Each row is a point. Each copy is the shape, with its points in the same order, turned, moved and blurred by noise. Some copies are also mirrored. Which?
In the rows, zero is written as 128.

Shape, 7 rows:
[[147 167 171]
 [ 41 129 107]
 [119 123 147]
 [142 151 184]
 [ 95 111  92]
 [133 222 114]
 [ 75 125  60]]
Copy 1 (7 x 3):
[[157 196 167]
 [ 38 152 117]
 [127 150 155]
 [146 170 178]
 [ 95 129  95]
 [144 239 105]
 [ 74 149  76]]
Copy 1 is: only turned
Copy 2 (7 x 3):
[[163 149  94]
 [ 36 150 141]
 [103 118  94]
 [154 144  73]
 [ 70 106 136]
 [168 163 188]
 [ 52 108 175]]
Copy 2 is: mirrored

Shape:
[[209 161 165 181]
 [132 146 103 111]
 [154 176  55 113]
 [ 99  73  53 129]
 [ 81 126 117 226]
 [138  92 131 179]
 [160 145 126 109]
 [107  92 165 104]]
Copy 1, 8 rows:
[[ 90  60  80  64]
 [123 154 126 117]
 [129 184  70 119]
 [154 138 137 209]
 [ 39  88 127 190]
 [111  65 135 154]
 [135 129 123  91]
 [126 111 197 115]]
Copy 1 is: mirrored
Copy 2 (8 x 4):
[[193 135  98 217]
 [108 137  79 123]
 [ 95 147  26 146]
 [ 80  61  55  87]
 [ 82  43 143 183]
 [142  71 108 155]
 [146 141  67 133]
 [159 118 135  84]]
Copy 2 is: only turned
Copy 3:
[[112 192 235 159]
 [126 181 140  89]
 [139 238 127  91]
 [196 142  84 102]
 [122 131 109 202]
 [157 131 163 156]
 [132 181 173  89]
 [122 101 159  80]]
Copy 3 is: only turned

Shape:
[[ 87 119 130 104  85 143]
 [167 140 105 160  83 106]
 [ 89  99  69 128 174 148]
 [107 137 153 125 123 105]
 [ 73  14  96 131 207 131]
 [189 154 147 180 120 179]
 [126 156 116 105 191  81]
 [198  80 156 122 141 182]
 [156 127 112 138 125 111]
 [176 136 155 128  92 208]
 [125 102 132 169 136 176]]
Copy 1:
[[100 127 107 108  94 153]
 [174 116  91 112 139  98]
 [ 68 142 108 156 184 145]
 [109 112 142 148 105 102]
 [ 24  67 114 192 190 182]
 [217 141 126 181 137 139]
 [ 94 125 176 147 168  72]
 [178  94 157 167 152 190]
 [148 109 120 130 155 114]
 [201 149 138 139 107 193]
 [138 127 103 186 133 166]]
Copy 1 is: only turned
Copy 2 (11 x 6):
[[ 89 119 173  99 151 178]
 [135 111 146 118  69 124]
 [ 77 123  97 157 182 126]
 [121 157 160  91 143 133]
 [ 75 106 135 172 249  69]
 [193 136 147 172  92 164]
 [136 162  80  80 155 104]
 [207  80 157 153 168 144]
 [136 113 128 118 115 117]
 [184 103 165 151 122 209]
 [133 131 157 180 149 145]]
Copy 2 is: only turned

Shape:
[[199 132 223  87  69 143 105 180]
 [163  90  48 141 111 205 159  94]
 [184 164 131 152  99 143 144 159]
 [ 72 111 103  82 164 128 123  39]
 [178 140 228 126 103 166 141 163]
 [ 69  82 120  59 139 109 115 158]
 [ 77 131  74 118  86 147 122  90]
 [ 56 115 146  25 208  78 112 122]
 [160 118 205 162 123 109 124 155]
 [189 134 176 128 114 151  56 171]
 [ 78 132  93 138 140 205 131 112]
 [ 87  80 114 167 122 158 127  83]]
Copy 1 (12 x 8):
[[147  89 186 183  37 176 123 153]
 [189  69  63 119 183 121 204 131]
 [160 136 133 186 126 146 165 178]
 [154 119  83  64 198 123  64  98]
 [131 116 196 161  91 198 151 143]
 [117 129 116  43 106  96  91 156]
 [136 137  30 115 146 111 123 113]
 [146 150 145  22 146 118  16 160]
 [ 96 122 201 178 130 145 130 158]
 [124  63 146 187  93 160 108 190]
 [124 112  55  91 177 172 158 150]
 [101  92  91 117 193 125 145 110]]
Copy 1 is: only turned
Copy 2:
[[198 124 134 172 110 189  92 241]
 [112 141 121 193  60 210 133  45]
 [149 177 132 163 129 187 148 157]
 [112 104 144  71  64 114  87  61]
 [168 110 162 153 112 205 136 220]
 [ 80  85  86 123 104 104  68 137]
 [ 99 166 123 136  46 113 118  94]
 [ 97  73 105  36 131  98  46 132]
 [168 108 172 157 154 145 143 186]
 [157 146 172 185 138 182  67 190]
 [ 55 141 162 133  58 171 128 100]
 [ 97 103 176 164  70 118 136  82]]
Copy 2 is: only turned

Shape, 13 rows:
[[160 197 129  70 127  81  90  83 134]
 [ 94 191 111 110  77 163 170 122 138]
 [ 96 119 183 140 111 173 141 116  63]
 [144 131  97  78 188 133 111 108  71]
 [157 103  79  77  78 143 114 178  92]
 [121  85  75 116 103  94  69 125 166]
 [ 88 160 123 116 179  87 181 147 166]
 [ 73  79 194 102 140 183 100  74 160]
 [ 85 103 191  85 179 118  73 123  98]
 [154 171 122 112 167 170  92 171 162]
 [122 111 174  92 169 182 166  88 120]
 [152 118  78 135 116  68 175 144  85]
 [ 76 107 130 131 173 108 128 104 135]]
Copy 1:
[[ 95 153 121  89  63  85 111  74 116]
 [ 76 102  56 138  99 129 174 150 138]
 [ 91 172 124 199 155 156 143 154 107]
 [166 156 108 162  78  98  67 134 111]
 [115  78 161 152  55 142 107 188 109]
 [123  59 190 152  79 127 111  92 174]
 [152 129  93 114 158  54 147 141 181]
 [115 199 150 203 121 160 163  94 212]
 [104 205 166 164 139 120  68 119 165]
 [158 135 105  73 113 175  99 134 173]
 [151 209 111 184 121 129 166 141 138]
 [141  70 140 142 119  80 131 148  62]
 [145 136 122 190 146  89 117  98 170]]
Copy 1 is: mirrored
Copy 2 (13 x 9):
[[141 249 120 128 110  94 123 108 142]
 [169 136 168 100  77 107 190  97 130]
 [103 113 187 121  96 123 124 122  65]
 [154 164 105 111 157  76  88 161  90]
 [ 99 152 107 108  78  41 157 200 134]
 [ 74 145  77 116 109  77 120 112 204]
 [158 146 129 135 195 139 190 117 156]
 [ 82 120 135  46 129 177  94  70 119]
 [ 91 165 163  81 171 130  73 134 127]
 [172 169 123  98  98 165 121 180 168]
 [132 130 124  77 137 170 128 115  59]
 [123 153 102 193 134  52 184 134 110]
 [118 124 136 118 180 123 116  88 138]]
Copy 2 is: mirrored

Shape, 17 rows:
[[133 133 131 160 113 123 103  97 110 149 147]
 [161 129 108 130 132 133  93 131 141 134 180]
 [113  81  97 127 168  71 108 159 173  53  70]
 [157 191 142 206 122 141  88 110 161 111 132]
 [140 121 167 155 173 153  89 135 106 146 146]
 [116  57 111  79 171  97 181 191 169 124  93]
 [134 136 146 151  82 159  89 127 134  95 120]
 [126 120 129 166 144 194  97  89 103 147 178]
 [148 143 140 199 103 165 136 119 131 114 160]
 [172  70 171 115 166 104 120 119  83  86 176]
 [105 131 104 146 124 128 117 140 153  56 141]
 [137  99 165 121 183 143 138  72 148 159 154]
 [104  77 101 141 195  69 144 185 162  84 100]
 [135 130 116  76 124 159 149 169 102 139 126]
 [ 84 155 124  91 129 120 165 153 115 134 129]
 [108 104 157 178 122 125  95 121 155 154 167]
 [128 108  82 168 127 100 129 135 137  97  92]]
Copy 1:
[[143  96 133 153 105 120 150  99 106 135 144]
 [188 104 119 115 124 108 150 136 109 143 117]
 [127 140 107 105  92 119  89 112 161  82   7]
 [182 111 115 196  83 130 132 116 169 184 126]
 [137  78 155 150 155 135 133 155 139 134 131]
 [ 79 163 131  51 118  60 116 156 142  83  55]
 [149 113 108 133  67 169 114 131 131 144 141]
 [157  77 142 132 134 156 192 120 136 135 166]
 [154 100 102 160  77 120 163 137 160 139 168]
 [175  78 158 125 128 106 109 157 119  36 129]
 [161 145  93 130  71 147 151 138 146 105  78]
 [145 104 215 112 127  94 163 119 146 116 134]
 [102 136 107 117 117  80 122 141 162  72  16]
 [119 171 112  88 143 120 124 156 104 117 148]
 [103 194 130 131 115 114 155 147  94 112 121]
 [130  67 147 143  81 113 168 140 118 150 107]
 [122 128  80 127  91 110 124  86 151 107  81]]
Copy 1 is: mirrored
Copy 2, 17 rows:
[[141 121 122 178 112 131  98 121 107 168 143]
 [139  92 147 114 125 123  77 130 151 173 167]
 [ 92  68 121 129 160 153 102 175 154  31 109]
 [167 140 171 195  66 119  79 130 166 125 167]
 [150 128 190 153 146 130 103 162  84 155 160]
 [ 87  95 146  61 200 126 170 161 146 104  84]
 [171 129 147 136  75 179 102 127 138 111 160]
 [139 121 174 180 126 161 114 141 122 201 190]
 [185 119 147 167  95 131 134 136 151 163 165]
 [152  60 145 123 179 111 138 142  52 130 184]
 [134  89 120 139 110 147 114 181 166 111 162]
 [ 87 110 190 161 146 116 151 108  95 163 166]
 [105  76 144 129 185 116 130 206 151  69  94]
 [133 158 117  71 154 141 122 140 138 150 153]
 [104 167  93  90 124 106 144 170 134 139 139]
 [130  93 179 167  83 130 112 137 116 171 111]
 [141 105 113 162 146 148 108 152 164 100 104]]
Copy 2 is: only turned
Copy 3 (17 x 11):
[[147 171 115 134 116 150 116 129 128 122 166]
 [130 145  95  99 104 107 121 117 135  80 172]
 [136  61 141 105 119 182 180 170 185  61  90]
 [145 155 145 188 100 105 112 102 192  98 167]
 [166 132 129 138 162 116  91 127 109  92 153]
 [101  41  98  81 148 131 193 193 117 118  85]
 [124 139 160 136  73 146  97 118 133 106 137]
 [149 130  87 153 122 145  64 102  98  98 191]
 [138 131 127 179  81 115 125  98 115 117 178]
 [176 134 122  87 152 150 165  80  76  67 126]
 [ 96  97 145 134  87 162 149 124 154  63 161]
 [144 111  74 115 179 142 107  86 128 140 136]
 [132  57 129 114 154 156 206 188 159  67 117]
 [ 82 134  97 106 111 112 122 166  74 102 107]
 [ 55 142 115 129 141 143 149 170 110 113 133]
 [155 122 141 118 133 137 115 129 142 135 199]
 [145 112 113 145  87 166 168 169 157  92 126]]
Copy 3 is: mirrored

Shape:
[[128  51 186 172 131 175 113 166 145  33  60 101]
 [ 98 161 122  77  93  64 161  94 129 117  90 160]
 [108 215  53 114  82 118 158 113 112 141 126  91]
 [152 118  57  84 118 153 181  60 141 115 110 160]
 [171  62 169 179 110  81  93 125 176  87 155  97]
 [169 100 212 158 157 109 117 122 239 126 168  89]
 [181 117 163 188 158 112  55 119 226  77 108 124]
 [ 75 141 107 142 108 111 163 130 163  93 118 171]
 [133 125  63 109 160  72 176 144 104 120 109 145]
 [117 137 149 112 197 117  66 111 185  98 181  95]
 [131  69 182 168 141 162 153 177 173 104  97 114]
 [107  90 182 219 161 124 158 107 162 110  47 109]
 [102 174  77  69  78 108 171 154 138 144  70 151]
 [112 168 139 106  89 104 144  92  63 152 131 173]
 [193 115 223 176 170 142 158 154 179  84  46 135]
 [114 168 109  96 106  79 117 118 108 167 100 119]
 [134 156  81 142 116 132 157 136 114 158 110 213]
 [104 115  92 100 116 113 108 108 146 182  95 145]]
Copy 1, 18 rows:
[[142  86 170 225 203 178 109 219  84 129 134 112]
 [ 39 182 132 120 111 108 120 114  82 103 179  93]
 [ 94 195 161 134  95 113 128  52 131  92  96  48]
 [ 55 131 131 174 104 136 198  93 134  46 159 112]
 [182 100 183 129 211  81 148 167 104 115 181 118]
 [134 105 180 100 239  86 152 182 187 146 160 148]
 [149  62 167 132 192  75  91 187 147  85 136 159]
 [ 92 162 134 182  99 105 116 150 142 120 179  86]
 [112 204 131 130  78 128 171 151  93  66 139 117]
 [159 127  88  85 201 127 115 146 186  90 138 121]
 [130 113 181 186 168 153 150 210 135 160 135 124]
 [105 140 155 226 182  92 124 191 102 159 108 170]
 [ 37 164 155 128  56 135 135 130 108 110 131  52]
 [ 88 174 143 127  97 148 121  54  85 143 181 125]
 [ 88 111 223 174 182 149 105 222 124 126 125 195]
 [ 88 167 127  94 111 117 132  89  80 127 116  94]
 [ 95 143 151 153  29 125 143 103 126 116 154 136]
 [ 85 110 103 122  99 104 165 118 104 135 124  97]]
Copy 1 is: only turned
Copy 2:
[[146 139 175 147  74  36 155 213  88  76  86  82]
 [113 171  81 107 145 148 214  76 123 141  88 107]
 [139 196  46  97 144 206 107  84 144  71 104 115]
 [103 140 108  50 109 183 131 112 142 149  32 142]
 [ 98 156 157 132 104  14 100 132 173 132 111  72]
 [102 134 209 198  65  64 115  76 200 106 118  97]
 [123 109 191 133 114  13 128  93 183  55  90 117]
 [ 78 182 106 126 112 120 173 113 116 111  74 157]
 [105 186 141  81 174 172 169 157 157 145  90 131]
 [ 73 137 199 105 103 104 121  72 165  71 182 134]
 [142 135 174 197  84  79 138 187 126 105  93 118]
 [ 81 112 165 202 146  93 154 152  97  75  62  95]
 [164 181  64 117 131 188 208 105 158 122  86 139]
 [150 172  91 106 162 157 142  64  73 177 114 126]
 [179 135 236 188 111  67 161 142 113  95  20 107]
 [146 154  86 111 176 154 163  73 145 118 132 101]
 [148 165  94 115 168 149 138 119 129 140  70 208]
 [120 104  80 111 138 146 160 108 144 143 114 137]]
Copy 2 is: mirrored
Copy 3, 18 rows:
[[130 134  88 138 195  70  99 234  98  95  59 194]
 [119  77 100 121 112 128 103  49 116 171  66 109]
 [105 112 121 131  77 131 149  99 123 129 103  17]
 [126  97  78 116  68 109 191  59 102  86  61 140]
 [149 161 107 201 168  62  72 126 140  96 135 182]
 [167 125 171 167 197  29 125 117 190 103 136 190]
 [142 190 147 168 220 112 123 126 170  86  91 189]
 [105  82  83 150 155 130 154 105 107 156 105 127]
 [127 144  37  82  89 108 136  87 125 158 115 112]
 [155 108 138 116 179 132 121 122 192  63 166 158]
 [118 120 101 137 170  35 142 195 138 141  97 183]
 [ 61 148 123 109 215  25 113 151 102 121  81 163]
 [120  84  73 122  87 119 157  99 148 179  43  71]
 [ 85  93 149 126  56 141 109  89 101 177 109 127]
 [155 169 152  96 206  30 144 166 115 163  45 205]
 [ 93 118 123 114  90 125  95  91 166 154  91  88]
 [ 80 140 101 126  70 136 195 105 119 182  91 149]
 [ 71  94  95 128  82 119 127  92 181 126  74 144]]
Copy 3 is: mirrored
Copy 4, 18 rows:
[[122 104 196 191  83 102 108 106 153  14 158 132]
 [129 113  85 102 146  68 177  77 134 135  60  82]
 [133 205  37 134 102  84 159 124 172 170  77  85]
 [132  99  16 116 122  77 139  68 192 121 120 153]
 [112 107 201 200 150 116 129 111 154 152 150 172]
 [ 50 117 191 162 131 165 178 117 131 141 138 215]
 [ 50 135 195 183 146 108  95 109 155 103  95 212]
 [ 86 135  83 138 147  46 163 121 124 102 123 106]
 [140 107  63 128 180 110 141 154 190 114  95  88]
 [ 29 157 152 113 147 168  99  97 153 146 139 142]
 [106  98 152 178  92 126 156 144 127  46 150 162]
 [100 121 132 237 136 132 160  92 117  32  96 145]
 [132 119  48 100  87  56 169 141 149 128  49  84]
 [188 151  70  97 147 100 140  86  85 149  91 102]
 [125 113 185 157 124 132 167 120 142   7  83 206]
 [139 136  82 124 121 117 132 114 127 168  46  90]
 [149 130  28 120 154  65 123 151 109 109  89 152]
 [100  91  60 146 108 109 112 114 118 157  71 112]]
Copy 4 is: only turned
